Rows are points. Each copy is the shape, with its points in the same order, stretched, turned, moved and blurred by noise. Some copies are also mirrored. Which?
In the rows, 128 means zero.

Shape:
153; 81
167; 88
46; 116
111; 126
169; 92
97; 167
186; 128
71; 169
Copy 1, 8 rows:
131; 78
142; 84
20; 140
95; 143
149; 90
88; 181
173; 122
61; 188
Copy 1 is: only turned
Copy 2:
132; 60
119; 54
205; 126
143; 98
112; 59
143; 137
75; 84
167; 166
Copy 2 is: mirrored
Copy 3 (8 x 2):
93; 85
103; 71
78; 213
119; 144
117; 77
156; 182
161; 88
144; 224
Copy 3 is: only turned
Copy 4, 8 rows:
176; 109
176; 96
124; 191
129; 137
171; 93
92; 142
143; 72
84; 162
Copy 4 is: mirrored

Shape, 10 rows:
94; 108; 83; 72
110; 127; 165; 139
48; 129; 86; 178
158; 175; 160; 174
106; 133; 71; 85
152; 130; 126; 104
119; 154; 178; 188
160; 99; 46; 93
117; 179; 177; 152
177; 95; 96; 109
Copy 1:
167; 216; 99; 99
83; 119; 113; 125
76; 228; 81; 206
105; 69; 100; 175
178; 205; 91; 123
155; 129; 120; 110
53; 92; 108; 174
235; 203; 139; 127
69; 79; 82; 148
206; 150; 155; 118
Copy 1 is: mirrored
Copy 2:
55; 132; 113; 104
146; 124; 113; 148
89; 29; 117; 171
201; 103; 74; 133
70; 114; 85; 101
135; 141; 94; 97
186; 98; 99; 167
85; 95; 100; 43
169; 116; 77; 170
138; 121; 113; 54
Copy 2 is: only turned

Shape (12 x 8):
193; 138; 202; 44; 190; 57; 114; 111
116; 198; 147; 167; 136; 139; 83; 168
128; 98; 145; 110; 114; 139; 130; 80
128; 127; 133; 79; 104; 140; 153; 110
163; 186; 222; 188; 185; 59; 102; 95
114; 78; 165; 113; 121; 140; 117; 165
203; 215; 234; 149; 211; 130; 71; 100
66; 108; 80; 161; 140; 141; 123; 149
169; 152; 103; 175; 149; 146; 109; 159
115; 82; 111; 136; 134; 169; 165; 171
105; 127; 151; 97; 178; 145; 140; 100
109; 60; 106; 110; 141; 124; 83; 103
Copy 1:
164; 194; 181; 49; 185; 26; 190; 65
167; 141; 171; 53; 113; 172; 131; 169
156; 140; 122; 150; 102; 98; 145; 68
127; 128; 109; 94; 103; 90; 124; 49
187; 207; 179; 97; 192; 144; 244; 151
131; 86; 189; 109; 106; 101; 139; 106
198; 249; 224; 54; 145; 142; 198; 123
166; 68; 140; 146; 140; 164; 95; 129
139; 155; 184; 120; 135; 155; 84; 153
102; 82; 172; 138; 121; 143; 90; 81
171; 129; 149; 108; 143; 130; 146; 47
196; 106; 153; 167; 124; 77; 112; 110
Copy 1 is: mirrored
Copy 2:
156; 189; 172; 154; 18; 200; 46; 116
48; 165; 134; 161; 111; 81; 74; 175
130; 116; 189; 105; 111; 155; 116; 93
136; 105; 170; 104; 100; 159; 124; 160
93; 215; 177; 241; 33; 84; 97; 107
122; 86; 109; 157; 150; 143; 87; 118
60; 246; 234; 207; 55; 140; 40; 122
80; 122; 83; 121; 151; 117; 166; 118
110; 190; 144; 141; 173; 96; 114; 174
135; 99; 111; 148; 198; 147; 144; 152
88; 146; 157; 141; 95; 191; 143; 114
129; 138; 111; 85; 148; 156; 112; 73
Copy 2 is: mirrored
Copy 3 (12 x 8):
164; 46; 130; 125; 79; 215; 109; 195
134; 199; 174; 100; 136; 121; 74; 150
117; 87; 115; 142; 124; 147; 159; 118
124; 100; 95; 89; 127; 159; 133; 108
161; 132; 244; 153; 120; 210; 132; 173
120; 111; 119; 117; 100; 103; 174; 176
160; 97; 244; 99; 143; 180; 57; 195
108; 186; 100; 171; 149; 118; 160; 158
183; 161; 132; 121; 155; 104; 104; 141
135; 129; 95; 104; 160; 104; 185; 153
87; 103; 139; 131; 156; 173; 133; 171
109; 108; 88; 212; 103; 109; 148; 168
Copy 3 is: mirrored
